Each wall is flat, endless, passes through zero and stands at right angles to its row. A trip goes straight from one point to another. Which walls does it cross, in order?
(in the rows, 128 means zero)

Walls:
(1): [ 90 109 150]
(2): [151 155 102]
(3): [140 108 121]
(4): [ 31 185 153]
(5): [111 126 161]
(6): [134  81 186]
Trips:
[118  62 107] to [159 136 115] -> 1, 2, 6
[145  80 206] to [126  78 126] -> none
[105 214 142] to [ 78 170 135] -> 1, 2
[114 134 197] to [119 166 188] -> none
[125  59  89] to [101 130 112] -> 6, 4, 3
[122 173 172] to [ 71 109 132] -> none

Walls:
(1): [114 128 139 126 150 201]
(2): [128 166 158  76 163  75]
(3): [102 126  56  88 191  84]
(4): [176 151  94 127  77 154]
(5): [164 181 166 134  48  87]
(6): [ 87 149 165  63 124 111]
(7): [137 136 106 141 127 153]
(8): [167 111 156 165  93 127]
(9): [ 53 146 131 165 138 104]
Trips:
[ 96 107 104 104 137 160] to [123 157  65 101 102  90] -> 4, 1, 2, 5
[167 171 166  71 127 139] to [115  97  87  91 198 138] -> 3, 5, 4, 7
[105  94  92  68 114 114] to [175 216 157 128 141  79] -> 4, 5, 8, 3

Walls:
(1): [111 195 122 150 184  78 164 142 133]
(2): [175 102 156 187 112 130  21 108 125]
(3): [144 125 126 110 168 136   9 215 162]
(4): [178  53 118 145 118 116 134 125 146]
(5): [103 134  63 109 133 179 155 100  86]
Trips:
[104 113 111  56  92  96 138 163 105] to [151  90 149 134 101 134 132 178 121] -> 4, 5, 2
[141  57 114 163 121 119  63 161 130] to [162 187 182 122 125 151  95  71 130] -> 4, 3
[118 157 130 100 116  95  74 153 127] to [176 106  81 136 170  98 144 125 170] -> 4, 2

Walls:
(1): [141 122 108 185 148 129 174 116 118 191 133 133]
(2): [140 143 163  82  85  99 170  20  76 100  55 215]
(3): [103 206 153 186 134 172 109  99 183 137 143  59]
(4): [128 121 118 125 112 119 145 168 181 210 116 132]
(5): [  7 145 152 151 121 104 196 135  66 153 154 150]
(6): [101 102 190  86 149 135 112  86 126 169 120 137]
(7): [101 105 100 148 150 201 108 129 126 115 136  81]
(8): [127 126 185  70 108 205 159 138 188 183 150 123]
Trips:
[130 166 154 127 138 145  59 101  83 104 177 117] to [155 117 132 158 112 147 164  99 135 105 114  64] -> 6, 1, 8
[130 119 141 103  74  79 119  93  93  86 133 106] to [ 74 152 153 148 128 121 100 142 114 144 202 127] -> 3, 2, 7, 8
[206 148 167 126 127 117 157 110 104  74  95 116] to [ 73  99  90 142 147 122 160 189 134 111 223 120] -> 2, 5, 7, 1, 4

Walls:
(1): [118 146 158  68 152 114 151  90  83 156 102 103 172 180 158 164  86 155]
(2): [159 143  79  89 170 135 197 161 211 101 157 127 141 116  86  74 195  57]
(3): [152 111 142 143 129 113 123 102  61 154 144  74 150  94  97 138 158 119]
(4): [ 78 160 118 153 202 133  91  96 149 112  70 147 142 145 123 144 135  91]
(5): [120 118  94  91 139 172  80 128  36 126 163  63 181 137  97 188  73 149]
(6): [136 142 158 142 124 136 126 127 151 166  78 129 190 165  86  83 137  88]
Trips:
[ 95 141 194 131  59 231 155 137 137 140 181  75 112 155  83  94  73 150] to [164 105 147 164 138 150  97 142  91 140 180  79 120 204  91 130 103 140] -> 3
[ 49 138 116 170 155 151 132 112 156 101 169 104 104 116 136 103  49 127] to [108 113 143 155 140  54 186 172 190 217 126 147  97 146 132 173  72 114] -> 5, 1, 6, 4
[218  85  70 163 124 120 128 146 120  49 194  94 136 167 163 163 132 154] to [122 131 131 110  54  78 120  91 146 128 121 102 110 166 120 164  83 138] -> 2, 1, 3
[126 139  90  95 138 176 120 224 225 132 135 128 114 127 175  97 184  94] to [186 107 132  67 185  50  89 146 167 139  53 133  83 121 138  99 109  88] -> 1
[123  69 123 160 113 156 160 112 147 121  81  90 132 138 118 126 119  73] to [ 74 172 103 104  80 149 124 110 171 115 147  49 130 121 168 129 155 100] -> 3, 5, 6
[133 154 134 115 119 144 142 214 214 129  77 108 112 120 125 113 149 121] to [ 76 144 138 137 158 169 127  78 150 211 154  90 108 129  85 146 111 134] -> 1, 5, 3, 2
[126 118 191 173  95 183 171 131 162 172 159 104 133 140  62  79 105 155] to [108  84 108 140 155 145 115 129 125 132 110  77 105 126 167 179 148 153] -> 2, 5, 6, 1, 4

Walls:
(1): [102 127 174 179 117 180 135 172 130 127 147 112 120 136 132 122 103 179
  73 112 108 149  90 104]
(2): [143 142 101 182 131  97 110 124 163  83 136 135 119 189  87 114 108 126
 163 142  83 108 177  97]
(3): [119 177 141 154 144 124 164 122 213 169  87 127 112 106 115  25 164 105
 153 138 167 135 188 167]
(4): [145 122 142 121 159 112 120 130 171 170 154 135 163  97 113 147 117 108
 154  93 120 192 153 128]
(5): [147 172  77 188 123 174 137 113 188  91  55 159 211  79 149 131 112  60
 101  75 147 140 103  93]
(6): [129 151 152 135 120  80 141 169 112  96 196 122 130 228 159 105  67 156
 126 145 112 106 127 171]
(7): [ 91  52 139  73 141  89 164 167  74 148 167 139 103 129 147 129 179 106
 128 167 128 113 118 149]
(8): [156 151  84 135 123 131 159 131 142  77 137 129 201 177 146 106 135 168
 118 138 177 153 142 120]
(9): [122 126 136 120 131 119 126 112 186  30 133 152 133 160 183  98 101 131
 165 138 127 165 155 132]
(10): [ 79 154 132 147 134 137 131 115 156 178 127 104 115 199  97  79 194 138
 116 142 162 122 146  78]
Trips:
[157 130 179 177 170 129 173 166 168 125  86 146 190 169 120 146 171 156
 113 146 146 132 161  63] to [ 98 129 145 204 194 173 160  79 175 160 128 168  97 134  96 135 129 113
 169 119 191 173 141 141] -> 8
[122 120 157 122 143  70 163  95 155 139 131 201 196 194 152  98 122 109
 106 168 143 112 132  68] to [ 86 128 185 100 106  88 109  67 163 123 145 121 145 168 133  55 104 171
 149 103 126 187 175 188] -> 5, 7

Walls:
(1): [174 124 135 163 126 142 162 134  69 204 101 130  81 156 128  85 119 121
 164  84 129 106 128  99 172 133 112 180 160 189 131 134 199 114 147 100
  81 161  78  78 141 119 102 124 132 164 112 115]
(2): [ 86 104 169 135 156 173 109 126 142  86 162 115  69 154 144 219  64  82
 113 133 127 101 191 126  52 108  88 129 116 123 162 119 121 128 170 168
 107 161 116 114 165  85 249 144 133 155 153  96]
(3): [139 103 135 179  78  78 165 127  96 102 121 132 141 207 177 110 119 160
 157  85 115  99 105  73 138 127 180 148 129  70 147 155  75  72 133 173
 124 118  79 106 113 150 117 104  87 139 121  34]
(4): [151 109 155  92 162 135  68 146 134 182 179  92  97 177 155 152 107  95
 104 112 110 177 127 192 116 129  72 152 139 146 127  98 128 106 131  69
 133  99 173 124 124 142 145 161 133 128  34  43]
(5): [107 119  33 187 106 115 140 142 104 152 145 107  94 205  91 125  58 106
  73 156 111  63 167  90 166 115  98  87  77 100 145 107 143 110 108  83
 153 125 169 113 123 114 143 144 147 180 144 166]
(6): [135 191 210 126  63 119 180 133 163  75 125 151  66 123 102  74  65  80
 132 137 114 113 209 118 120 119 112  73  99 107  73 146 149 153 109 115
 128  66 149 148 103 126 129  95 103  60 136 150]
Trips:
[ 87  54 134 157 162 165 101 130 122  86 105 191 171 156 162 198  84 131
 106 133 106 131 159 104 126 167 108 125 138 137 109  50 156 118 132 123
 120 122 162 152 119 109 152 167 143  94  62  54] to [110 110 128 123 146 148 130 150 121 186  86 153  88  88 162 134 129 107
 148 126 150  81  77  34 149 114 140 117 135  61 152 121 134 113 192  70
 180  83 164 149 103  98 134 134  74 147 129 171] -> 1, 4, 2
[113 147 144 138 126 172  97 137  85 173  62 153 119  81  23 171 121 119
 134 134 120  37  99 117  72  89 159 124 114 107  88 237 178 113 115 172
 131 115  85 142 158 126 163 170 159 126 178 131] to [135  88  65 128  99 186 146 151 120  82 151  45 136 151 149  99 202 180
 176 144 126 152 142 176 184 155 138 171 155 126 133 118 145 161 159 185
  96 139  65 111 147 164 127  70 168  51  94 166] -> 5, 6, 2, 3
[116 212 136 121 162 162 136 111 134 168  85 133 141 106 126 206  87 119
 157 159 122 126 116 129 118  98 156 169 122 158  39 184 167 149 108 164
  59 113 120 180 145  74 140 128 109 135  95 138] to [131 111 189 122 157 135 156  93 153 206 136 134  21 133 146 130  98 118
 113 125 120 141  86 140 163 134 195 192 102 100 111  92 107 148 152 141
  49 133 195 140 113 116 107 207 100 115 124 129] -> 4
[122 115  76  57 118  35 106 160 151 144 163 132 147  92 161 125 181 156
  81 136  95  86  56 154 121 168 129 117 177 229  73 123 125 124 161 143
  89 211 166 170  71  76 123  85  68 173 128 155] to [153 171 108  79 121 112  86  86 137  96 125 134  76 141 116 122 177 136
 148 150 151 101  97 169 172  92 113  82 155 126  79  68 116 112 125 106
  82 114 126 145 142 181 113  27 104 133 106 142] -> 4, 6
[139  64 131 116  87 151  84  97  77  78 177 162 140 167 133  79 133 162
 184  40 125 172 122 106 122 137  93 103  97  75 144 125 119 139 128 136
 193  69 163 100 113 141 137 211  84 112 129 170] to [ 86 119  69 116 100 100  62 126 143 181 202  75  97 187 149 162 145 123
 110 164  94  79 136 150 118 129 102 142  97 109  62  83 129 172  93 189
 182 161 138 131  76 112  44 129 212 156  58 126] -> 6, 3

Walls:
(1): [125  27 124  75 152 133 142  43  97 138 151 150 159  99 137 169 186 190
 102 123 172 179  84 158 133 116 119  75 121 144 139 212  81 143  45 138
 100 164 127 161 105 162 114 153 171 110 157  72]
(2): [ 80  96 176 124 132 130 136 157  98 107 159 135 118  97 100 144 164 153
 131 193  84 144 124 101 177 123 135  65 178 154 159  74  70 166 117 207
 143 149 111 141 123 150 183 120 120 103 139  88]
(3): [ 92  96 126 154 170  84 118 131 214 141 179 122 103  95 147 225  79 206
 118 102  91 121 101 148 108 191  87  99 110 136 114  96 188 166 213 139
 116  92 125 147 108 134 162 173 106 188 118 177]
(4): [166 140 168 144 155 139 164 169  97 124 109 158 116 123 141 123 170 141
 139 148 226  86 140 174 106 198 112 137 166 125  85 171  74 197  93 148
 112 183 133 178  74 116 115 111 127 170  93  72]
(5): [104  88 153 129  80 129  88  85 139 128 143 108  94 116  77 107 186 126
 193 166 138  45 158  29 113 172 140 190 102 181 129 130 113 163 151  33
 146 160 104  44 122 117  93 131 131  55 144  92]
(6): [120 173  93 133 103  87 162 118 170 135 130 108 128 106 143 124  99  99
 129 139 114 190 173 165  92 177 147  98  73 175 188 138 176  81  59 141
 184  97 173 116 141 160 109 168 140  97 100 126]
Trips:
[ 45 119 191 125 193 148 140 108 105 111 134 109 167  66 206 162 120  81
 105 106 123 115 111 172 126  93 170  53 116  97 151 159 138 121 139 118
 164  96 128  86 148 110 133  84 102 144 140 151] to [172 149  96 124 112 148 180  94  98 152 135 119 109 109 145 100 165 159
 113 165 115 154 165 126 157 167 110 145 165 160 128  65 116 153 136 159
 136 183  88 166  64 163 153 133  67 149  90 152] -> 4, 6, 1
[ 94 100 114 141 140 111 133 149 118 130 102 138 109 100  79 111 148 109
 101 117 173 104 157 115 127 155  96 202 124 134 122 100 131 117  97 149
 127 135 138 122  88  80 143 193  31 103 233 129] to [ 93 186 123 118 137 114 142 154 139 179 114 111  94  45 162  75  92 146
 135 141 176 119 168 166 138 132 156 159 162 126  84 180 128 132 123 128
 125 146  89 159 155  81  89 155 102  84 134 172] -> 2, 6, 5
[128  92  90 149 127 162 124 120  84  87 147 134 179 122 164  94 158 139
 156 122 126  93 129 137 144 147 120 113 113 119  92  87 150  81 201 144
 132 126 108 130 154 119 142 157  86  54 114  82] to [146  83  66 103 106 174 177 102 155 181 110 133  75 120 147 123 159 181
 145 122 130 118  74 112  97 126 206  87 129 219  82 139 158  83 158  81
 124 164  69 159 135 126 165 159  86 171 104 200] -> 3, 2, 1
[151 180  96 110  38 147  98 133 182 140 161 114 183 131 183  73 116 154
 123 116 173 114 166 115 148 121 166  90  88 127 126 124 175  98 142  85
 155 247 155 101 111  94 121 124 129 187 109  71] to [112 159 138 109 126 155 193  81  83 148 128 188 144 145  86 125 175 112
 144 119  73 158  79 106 155 117 199 104 105 143 135 149 176 122 153  89
  76 120 155 161  66 134  92 135 108 130 175 121] -> 4, 1, 6

Walls:
(1): [129  94 117 154 151 177 150 189 103 101 101  85 149 149 137 132 113 115
 133  93  40 119 101 111 116 113 133 164 120 161  80 118 149 141 133 110
 114 116 166  84  76 153 144 140 205 179 109  96]
(2): [113 112 123 143 116  73 159  32 138 107 112 131 109 157 156  98 136 141
 134 161  76  98  74 116 175 205 139 154 197  64 112 110 129 184 147 113
 183 124 150  96  74 151 153 114 132 141 113 114]
(3): [105 123  63 117  85  75 123 127 155  84 107 187 182 113  70 145 159 139
 145  69 145 135 131  93 140 120 116  63 144 173 112 153 132  94 124  83
  89 179 149 182 103  82 117  91 154 130  92 123]
(4): [148 119  65  47 153 114 124 136 161 123 146 115  62  94 114 120 190 160
 221 107 206 119  78 159 186 183 152 163  74 149 111 172  83 128 129  79
 180 142 194 152  93 146 124 149  68  98  93 176]
(5): [161 170 114 106 112 188  94  95 127  81 188  49 118 103 169  92 143 193
 128 133 198 209 162 125 211  75 130 165 155 155  66 158 121  91  84 195
  92  84 190  96 109 150  99  46 126 182 142 132]
(6): [109  87 141 118 122 188 170  67 150 114 161 140  79 114 105 154 165  44
 106 120 143 157 130 156 145 128 168 146 114 142 109 165 136 123  96 120
 140 128 152 138 124 167  80  98 152 149 144 149]
(7): [118 115 146 127 108 102 110  50 125 156 124 129 132 116 148 134 126 123
 104 132 160 155  99  47 176 135 136 139 145 136 170 133  98 117 151  65
 102 147 181 126 174  91 147 129 111 111 106 105]
(8): [ 94 152 176 145 138 129 133 153 122 120  97 131 123  72  81 101  93 176
 109 111 133 139 124  76 118 118 151 146 145 174 149 163 139  79 179 141
 153 112 105 127  88 109 122  82  71  81 167 216]
(9): [150 112 149 187  55 116  95 191 138  84  71 150 115 198  92 162 129 147
 137 198 149  94 103 132  84 134  44 145 152  86  71 130 113 147 132 134
  92 114  61 166 146  94 112 104 106 120 186  88]
(10): [119 100 124 133 102 111  64 141 108  92 149 166  83 192 130  75 144 121
 101 148 123 168 192 148 135 100 132 100 151 137  92 139 177  56 127 181
  88 155 118 119 112 121  82 155 143 171 177 123]
Trips:
[129  74 115 161 133 167 107  99 118 140 163 143 120  77 129 168 123 148
 126 143  97 102  94 115 180 102 119 119 149 127 175  85 164 132 142 117
 135 120 126 114  92  77 230 124 169 132 101 176] to [166 178  86  85 108 136 151  95  82 110  92  94 193 137 193 152 193  87
 171 149 154 170  78 149 148 185 146 166 108 119  71 149  80 127 214 110
 145 103  69 118 188 122 131  71 149 140  95  61] -> 8, 4, 5, 3, 9, 6
[126  90 201 145 163 131 147 171 182 100 156 145 130 112 141 139 124 141
 194 171 146  92 159 108 132 169 156 125 152 137  34  97 102 181  84 170
  51 187 157 110 205 149 118 127 102  78 117  80] to [140 131 138 126 158 164  93 156 147  84 133 156 140 153  55  97 132 117
 159 109 136 123 165 122 129 104 123 152 142  83  85 102  94 149 151  66
 120 127 105 112 130  79 139  73  72 177  57 161] -> 3, 1, 8

Walls:
(1): [124 168 149 122 133 164 105 121 116  90 109 152 162 108 131  87  91  71
 137 122 138 137  89 158  78  83 120 207 111  86 139  88  91  54 127  94
 103 170 146 192 115 168  87 131 161 209 128 154]
(2): [125 126 137  49 152  87  90 136 147 114 146  73 146 158 113 224 108 123
 140 164 200 150 144  79  82 159 158 149 115 198 114 114 145  69 154 123
  89 125 126 138 160 124 160 170 130 109 172 121]
(3): [ 77  91 132 195 112  97 171 143  60 208 127  84  69  63 147 121  99  33
 112 130  83  93 114 149 143 134 185 136 104 151 109 111 130 134  94 150
 123 153 110 155 140 115 119 150 155 110 168 169]
(4): [ 64 132 140  68 146 109 174 125 136 215  94 143 112 173 151  89 107 155
 161  92 105 147 139 105 111  69 199  91 157  90 115 177  68 101 129 139
 127 143 130 106 159 122 154  92 123 188  96 157]
(5): [118 158 123 137  87 136 194 120 153  85 130 128  91 128 153 139 128 121
 143 124 174  81 131 148 197 149 125 128 142  76  59 100  94  86 144 149
 120 126 105 137 153 103 129 226  44 117 174 198]
(6): [185 108 105 142 109 161  91 108 123  27 115 110  83 116 137  59 161  47
 117 148 120  97  48  92  97 136 113  39  75  54 142 141 143 102 128 169
 133 120 116 106 228 118 160  86  68 102  73 180]
(7): [177 115 126 169 134 157  97 168  83 131 139  71 133 158 109 104 190 185
  27 129 134 112 164 153 111 129  83 142 147 165 191  93 164  75  92  35
  71 109 121 117 153 151 182 133 188 142 134 104]
(8): [179 129 129 113  78  70 152 155 163 108 119  82 153 121  79  93 127 135
 112 122 120  87 123 145 143 176  81  40 183 118 119  58 190 131  89  94
  97 125 118 161  97  53 132  96 170  70  46 185]
(9): [115 145 102 137 124 114 102  63 129  67  90 118 170 204 157 101 118 150
 129  90 145 146 107 100 132 182 142  88 114 163 130 137 109 143 118 165
 117 139 145 117 117 127 122 103 116 115 132 112]
(10): [223 114 179 101 122 113 204 108 119 118 188 165 161 160 162 176 104 161
 140  95 160 138  67 195 115 106 151  74 145 176 112  67 118 122 134 126
 176 100 144 160 156 184 154 150  88 132 145 119]
(11): [106 209  83 118 169 110  87 123 115 168  99  86 157 115 134 112 115 103
  99 130 223 181 125  92 113 125 132 154 186 124 194 195 178 107  64  75
 140 128 137 113 132 148 100 100  74 135 161  98]
(12): [152 148 187  77 139 158 131  94 119  80 116 133 161 150 148 178 110 141
  85 140 164 116 159  82 117 182 150 112 130 112 137 203 101 139 152 106
 152 129 151 117  65 138  65 151 134 129 104  49]
Trips:
[140 123  76 161 115  97 109 143 159 122  71 102 142 113 104 149 119 107
 114 152 143 153 159 106  94  95 137  95 120  82 147 115 152  86 131 170
 163 223 161 115 215 127 171  89 200 117 170 103] to [148 117  77 146 120  90  97  71 143 208 150 114 114 109  75 132 134 145
  62  82  75 107 140 121  80 120 103 153 100 134 134 136 125  81  42 151
 152 149 105 126 155 105  97 100  78 141  36  69] -> 1, 9, 2
[153 143 142 181 132 111 194  88 136  94 120 136 121  98  82 153 136 136
 148 151 167 147 201  98 105  38 190 144  93 143 192 140 131 102 107 145
 163  72  64 122 133 103  78 168 122 149 133  33] to [139 126 124 116  70 187 124 160 149 152 134  99 127  99 140 150  80 164
 140  77 166 124 143  82 166 147 153 174 169  81 191 126 140 182 194 152
 123 154 126 106 100 182 191  97 134 148 103 127] -> 4, 10, 2

Walls:
(1): [142  64 133 134 175 197 123 101 100 166  83  75 159 129 106 133 122 123
 132 159 126  95 108 103 169 141 110 102 129 158 152 143 158 158 128 137
 125 117  88 117 132  92 148 115  78 123 137  97]
(2): [125 119  63 106 118 114 117 181 169  93 168 126  78 143  86  82 113 200
 155 114 124 135  89  64 116  95  96 166 205 158 117 124 103 194  81 155
 197 163 105  98 115  78 174  62 107 104 136 165]
(3): [115 133 115  77 109 124 120 111 119 104 111  90 101 145 130  95  91 140
  94 171 124 108  72 119  85 102  88 195 140 172 153 128 149  64 103 128
 159 121 185 131 167  97 145 167 125  68 165 157]
(4): [ 83  75 110 125  53 122 151  92 148 187 152 164 133 127 119 130 142 141
  86 123 165  99 121 143 120 137 115 140 158 131 147 160  72 154 149 127
 141 150 150 105 154 169 144 163 167 149 174 124]
(5): [ 92 103 159 156 146 202  97 151  56 150 127 130  94 118 181 151 136 138
 101 117 135 137 125 150 131 154 149 138 142  97 134 104 105 134 141 145
  78 195 148 128  96 110 110 111 123 175  81  57]
(6): [ 98 170  97 178  80 132  94 107 125 119 117 125 163 122 201 173 182 161
 120  90 160 108  81 141 122 106  89  59 119 188 131 138 185 123 214 145
 169 128 139 128 140 122 146  91 122 136 147 208]
Trips:
[111 118 119  98 109  93  82 142 149 134  79 112 170 161  91 111 145 144
  93  68 172 115 135 120 195 117 111 135 142  67 156 194 139  96 107 144
 150  65 132 135 213 139 127 164 249 173 187  78] to [108 142  78 179 128 186  98  79 126 191 139 130  90 153 118 137 102 112
 104 122 107 107 125 126 165  73 116 122 124 151 165  83 148  86 169 128
 103 119 187 153 121 144 123  97 128  70 146 143] -> 6, 1, 5
[125 174 145 128 117 119  96 118 116 148  66  94  78 125 120 145 104 119
 141  66 129 159 147  91 127 134 118  90  96 122 133 212  91 113  83 173
 164 138 168 128  36 135 110  51 116 160  78 137] to [165 142 157 147 138  68 152 128 145 134 108 160 133 135 121 129 166 108
 118 128 176 112 145 146 146 101 122 100 100 130  50 160 166 148 132  71
 117 115  85  74 119  83 144 154 125 107 160 103] -> 5, 2, 1
[110  42  97 168 161 134 155 129 173 128  73  95 140 128 173 136 170 102
  87 141 142 102 142 136 133 139 185 157 156  91 100 149 192 137 135  83
 140 153 100 134 129 149 179  94 131 132 153 146] to [149 150  84 145 124 147 153  82 117  93 119  97 172 110 119  91 134 112
 198 148  98 196 155  89 122 147 120 118  89 116 114 131 104 146 101 143
 113 111 114 142 109 116 135 108 150 115 125 134] -> 5, 4, 6, 2
[153 160 146 134 145 114 188 143 143 108 166  87 194 116 138 100 139 126
  95  97  64 142 120 112 148 145 178 124 106 164 144 186 102 104 138 131
 131 121 136 144 106  48  78  54  94  89 164 158] to [139  96  99 163  96 138 102 101 106 109 161  66 129 109 120 127 167 161
  81 187 140 107 102 125 119  89 115 126 158 166 127 163 134 133 138  56
 124 118 125 112  97 145 119 124 140 143 165 137] -> 4
[170 124  83 149 139 139 137  96 106  67  96  45 179 119 138 117  37 150
 166 135 108 194  99 140 166 113 112 121 132 116 105  69 148 110 135 134
 123 166 110 120 136  88 155 113 159 124 172 106] to [108 147 135  88 151 124 135  84 190  89  87 100  94 169 156  90  98 139
 126 140  86 131 105  52 142  91 140 111 139  80 123  64  99 128 117 141
 163 124 116 133  96 108 123  89 173  44 123 148] -> 6, 1
[118  78 139 101 160 145  48 164 107 102 122 106  69 192  72 123  30 194
 166 205 177 134  78 133 161 159 101 169 149 126 185 140 121 102  76 132
 116  83  45  61 188 111 102 149 156 112 122 123] to [113 169 143 134 168 127  92 160 178  22 139 186 121 162 115 128 139  94
 162 163  99  94 120  77 117  85  99  84 133 159 100 106  96 108 122  93
 130 157 122  84 163 169 143 155 136 127 134 147] -> 1, 6

Walls:
(1): [105 169  40 144 155 118 123 134 137 100 125 184 121  79 121 172 166 117
 115 139  56 122 108  98 144 192 178 117 129  78  58 113 152 172 138 140
 179 115 147  98  91 151 111 104 168 137 168 108]
(2): [168 143  83 160  67  92 112 163 176 149  81 193 166 186 154 127  99 121
 159 118 133 108 165 175 136 132 114 127 136 107 137  95 196 125  27 118
 134 106 118 102 181 105 130 128  90 113 112 141]
(3): [ 65 141 101  97 114 110 170 156 125 211 127 171 144  92 177 129 185 114
 101 105  51 137  98 118 116 109 143  74 117 222 144  78 130  56 100 169
 128  74  76 124 105 163 160  91 131 153 145  83]
(4): [143  74 166 153 114 125 176  92 145  72 154 172 187 156  99 120 156 105
 144 150 119 163 137 165 178 171 150  93  95 107 114 194 157  96 148  85
 142  80  92 114 131  94 128  95 159 113 108 109]
(5): [151  87 135 151 131 134 199 136 148  71 134 169 101 167 151 107 191 152
  80 168  94 117  48 117 170 142 184 141 112  48 123 144 141 161  54  79
  93  95 103 159  38 191  65  70 160  92 164 109]
(6): [144 136 124 102 141 145  96 103 160  87 115 111  74 102 140  53 152 164
 109 136 130 103 130  44 105 124 127 119 147 128 204 152 138 124 113 133
 104 142 151  73 108 133  89  85  95 118 118 149]
Trips:
[123  76 159 135 120  71 182 142 113 143 114  98 181 141 127 185 161 126
 139 133  62 128 107 121 139 143 225 131  38 115  96 179 105  96 156 157
 190 122 110 175 130 144 160 168 185 149 176  84] to [157 186 116 128 115  98 155 154  89 140  51 141 179 112 160 147  94 151
 103  97 117 171 144 157  99 142 146 125 128  36  81 128 131 134 126 146
  97 113  90 179 134 112 109  61 165 117 115  93] -> 2
[ 65 113 109 116 152 142  77 177  93 205  96 105 130  82 128  89 127  94
 158 153 154 107 147 159  63  91 126 145 143 122  18 110 132  87 122 173
  70  85 141 179  79 165  89 130 230  99 160 168] to [130 154 126  99  92 146  99 114 101 113 154  73  96 190 149 105 116  51
 127 176 116  86 153 155 116  84 115 209 133 108 149 135 147 181 172 111
 155 109 130 106  81 130 104 168  99 176 119 114] -> 3, 1, 6
[ 79 112 142 127  60  98 153 155 115 149 162 109  87 195 122 134 116 138
 164 157 120  81 161 177 197 106 142  89 168  96 101  80 132  60 104  50
 128  57 141 109 155 118 129 129 201 141 148 112] to [160 156  49 108  39  95  79 101 193 136 150 178 160 106  87 166 201 136
 136 131  75  48 116 145 171 121 193 120 116 161 215 129 108 146 123 168
  96 181  77 124 144 162 157 119 157 207 139 104] -> 1, 6, 4
[162 104 144 189 129 130 129 122 106 159 141 123  86  69 154 188  94 126
 132 127 114 149 141 198 190  89 138 119  92 144 172 141 148 138  94  78
 117 140  66 115 133 125 110  78 100 114 160 120] to [121 110 199 140 205 109 146  30 179  68 172  73 103 155 122  97 146 156
 132 133 109 158  78 166 136 120  94  41 154 105 124  88 144 115 130  77
 142 112 121 108 146 149 110 150 126  91 110 138] -> 3, 2, 6
